Each row is a point. Any point is a mix of the corners, with weights that add up to 1. It lies inside the corners' shape when no weight is negative. Is each point inside? If not, which corners have a negative weight?
(in the rows, 128 means zero)

Corners:
(1): [147 140]
(2): [ 93 204]
(3): [128  63]
Points:
[134  96] -> inside
[104 211] -> outside (3)
[124  85] -> inside
[ 96 196] -> inside
[144 105] -> outside (2)
[130  86] -> inside
[139 118] -> inside

Corners:
(1): [174 151  82 162]
(2): [ 79 166 144 164]
(3): [ 92 163 148 226]
(4): [202  41 100  77]
(5): [128 151 171 150]
Points:
[152  91 128 122] -> outside (1)
[105 156 144 159] -> inside
[160  90 108 125] -> outside (5)
[170  86 122 110] -> inside
[167  92 113 125] -> inside
[171  97 106 111] -> outside (3)
[ 65 179 168 227] -> outside (1, 4)
[127 120 146 136] -> outside (1)

Corners:
(1): [184 126 109 176 147 135  81 107 162]
(2): [135  96 112  95 234 145  85 121 172]
(3): [ 80 163 153  90  99 127 159 129 123]
(4): [  8  97  57 125 106 136 160 173 170]
(5): [114 117 102 104 131  79 126 132  94]
(6): [170  59 105 184 117 147 130 106 216]
(7): [172 128 170 122 144 156 150 110  16]
(8): [142 219  74 168  17 132 236  73 126]
(9): [210  90  65 126 126 220 105 111 189]
(10): [ 76 137 115 146 108  76 184 169 155]
Points:
[108 128 111 140 116 110 162 147 148] -> inside
[157 132 141 117 162 127 116  97 125] -> outside (4, 9, 10)
[160 107 140 129 163 151 118 125 144] -> outside (4, 5, 8)
[117 116  96 137 138 134 124 129 155] -> inside

Corners:
(1): [144 120 146 124  96 144  76 137 190 128 126 154]
(2): [211 174 176 107 114 139  34 189 139 124  96 173]
(3): [116  96  89 115 188 151 143  29 161  74  60 106]
(4): [114  99 166 146 152 129 137 118 170 106 115  65]
(5): [125 150  77 177  59 117  84  87  77 159 167 207]
(6): [120 135 123 126 159 141 162  58 153 126 130 141]
(7): [ 62  54  90  70 157 125 190  50 150 135 128  34]
(8): [ 83  82 134 119 105  63 140 188 126 211 153 174]
(9): [ 85  84 121 166 125 130 149  71  78 102 209 198]
(10): [110 122 148 122 108 119 127  65 137 130  59 148]
(11): [ 57  59 109 126 169 141 155  46 133 171 101  87]
(12): [ 80 184  84 157  81 113  33 119  79 156 150 238]
(13): [ 33 125  67 135 114 175 144  86 108 163  65 139]
Points:
[128 135 127 132 122 132 103 108 125 132 129 164] -> inside
[109 106 126 126 131 132 122  97 125 131 132 142] -> inside
[ 67  64 126 130 182 119 186  47 145 113 128  81] -> outside (1, 2, 5, 13)
[120 121 129 145 118 126 108  96 130 134 135 168] -> outside (7, 13)

Corners:
(1): [ 86 171 121 132 154 146 113 162 133  99 137  28 181 156 106  68 123 153
 133 117]
(2): [ 98 112 119 156 148  42 169 154 140 147 150 163 105 155  82 110  93  92
  42 137]
(3): [113 119  93 128  70 108 140 170  50  98 186 123 171 140  95  76 105 193
 155  31]
(4): [ 91 185 205 182 148 158 156 138  87 166 196 126 178 132 135 124 104 199
 215 127]
(5): [126 157  90 124 172  80 193 126 153  95 149 185  80 162 152  90 112 131
  89  82]
(6): [164 127  90  75 167  75 164 165 180 154 157 117  69 145  62 132 115 132
 119 127]
(7): [144  86 121 112 134 180 206 100 142 131  82 136 129 122  88 141 127  37
 117 193]
(8): [107  55 106  98 137 115  78  79 184 157  24 155  65 160 125 128  77  77
  77 156]
(9): [ 41 163 135 174 118 186 146 133 150 159 150 118 133  90 125  80 138 170
 186  90]
(10): [ 99 177 102 192 172 153 109 134 172 156 114  73 182  96 149  80 207 174
 139 110]
(11): [109 123 163  96  66  75 108 163 153  82 107 111 138 102 138 116 111 124
 133 124]
(12): [123  98  67 130 158 133 204 148 167 167  92 116  80 136 131 182 111  95
 119 196]
(13): [143 139 125 179  62 117 172  95 123 105 152  62 164 144 142  57 121 141
 182  96]
(14): [120 136   9 144 183 141 216  37  11  76  88  72 116 103 123 174  60  40
 123 140]
(15): [126 104 153 115 113 107 118 112 133 120 189 140 119 156 108 157 125 126
 102  84]
(16): [137  44 145 144  90 132 113 125 105  81 237 140 161 101 138  46 106 149
 194  81]
(17): [132 182  64 195 132 188 168 106 188 123 135  88 184  35 112 107 154 190
 115 157]
(18): [140 125 141 189 119  94 100 169 104  68 187 110 132 154  59 116 123 115
 149  89]
(19): [ 99 154  94  83 112  75 138 123 153 102 172 146  79 174  85  64 165 134
 111 179]
(20): [151 125  83  98 135 198 126 119 202 192 115 131 146 108 117 130  88   7
  93 194]
(21): [168 152  83  92 137 181 173 131 115 161 117  86  48 111 106 145 126  83
  71 206]
Points:
[130 119 110 120 123 121 138 130 135 124 137 111 128 131 108 116 113 113
 123 138] -> outside (5, 9)
[126 120  87 125 128 143 132 117 127 108 123 109 130 119 118 113 121 106
 112 137] -> outside (2, 4, 6, 9, 13)
[121 128  99 129 121 121 151 137 111 115 147 113 135 132 104 106 113 135
 132 108] -> inside
[141 107  73 113 143 123 158 108 146 129 127 122 106 136 115 114 117  98
  91 142] -> outside (4, 9, 11, 18)
[111 142 116 146 152 177 160 125 155 155 129  98 150  88 114 138 124 113
 127 159] -> outside (3, 5, 8, 13, 18, 19)
[126 123 110 139 128 111 146 124 131 113 145 121 136 137 115 108 114 121
 127 118] -> outside (9, 21)
[113 130 102 134 125 136 140 122 139 140 130 103 135 116 120 112 115 132
 129 136] -> outside (5, 7, 18)
[128 114 100 120 139 111 163 112 133 118 151 132 121 152 111 107 105 113
 113 129] -> outside (9, 10, 11, 18, 21)
[112 141 107 147 140 140 147 121 130 131 134 106 133 118 119 114 131 126
 132 124] -> inside

Corners:
(1): [184 132  99 167 140 109 104  85 146 180 100 164 176 128 192 101  38 118
 171 130]
(2): [165 153 147 196 133 153 164  68 185 118 136 164 186 116 200  21  68  84
 158 126]
(3): [106 125 148 114 187 134 215 124 102 134  93  70  97 143  59 177 114 128
   8 156]
(4): [183 154 112  72  86 102 107  55 142 120 135 128 138 100 174  93  85 144
 105  91]
(5): [125 101 111 152  94 166 156  97 132 176 128 181 149 161 132 158 181 141
 182 102]
(6): [ 60 108 141 132 176 144 155 136  86 135  55  85 152 145 117  78 146 170
  85 132]
(7): [134 124 179 166 185 201 116 178 118 138  85 120 109 153  62 136 175 136
  64 112]
(8): [ 49 126 167  86  83 132  49 149 149 175  68 149 163 137 136 186 147  50
 131 108]
(9): [185 119  93 121 101 125 134  93 140 115 165 178 176  44 163  81  83  66
 237 132]
(10): [ 64 138 113 117 206 138 163 177 120 135  62  72 168 173  71 133 151 150
  67  95]
(11): [173 113  85 169 133 124 132  88 140 123 187 164 249  91 188  71 136  85
 156 122]
(12): [114 169 117 113 128 106 164 190  88 154 123 123 149 138  86 104 133 167
  52 104]
(13): [222  72 148 178  87  71 135 104 155 136 139 143 178 120 173  91  60  63
 182  96]
(14): [135  91 145 141  76 107  87 141 149 160 155 142 107 182 145 146 150 113
 142 183]
(15): [ 82 110 122 187  82 116  53 169  82 136  91 128 109 184 142 168 166  97
  90  83]
(16): [102 111  95  94 214 146 170 106 110 125 120 133 125 144  52  89 155 117
  38  69]
(17): [191 126  72  89  96 164 121  75 145 177 158 126 142  96 202  36  77  76
 185 133]
(18): [130 168 120 120 200 112 182 130  95 139 102  78  89 139  46  91 189 115
  43 139]
(19): [140 163 155 112 181 151 191 134  63 146 145 101 142 171  88 177 127 120
 109  80]
(20): [114 140 145 133  74 167  61 149  70 142  79 138 155 226 101 159 131 123
 142 151]
(21): [ 42 160 163 150 125 121 140  90  94 128 107  84 150 155  26 100 133 150
 110  87]
Points:
[151 135 125 139 101 127 113 137 134 152 126 154 161 131 156 116 123  98
 149 115] -> outside (3, 6, 16, 21)
[115 135 124 126 129 138 120 131 102 148 109 127 136 146 110 131 144 123
 105 120] -> outside (2, 10, 13)
[143 135 131 130 129 136 131 110 116 138 120 131 148 133 126 115 119 115
 117 106] -> outside (10, 14)
[112 130 124 131 132 144 116 119 120 145 109 131 156 148 130 126 128 114
 124 114] -> outside (12, 13, 18)
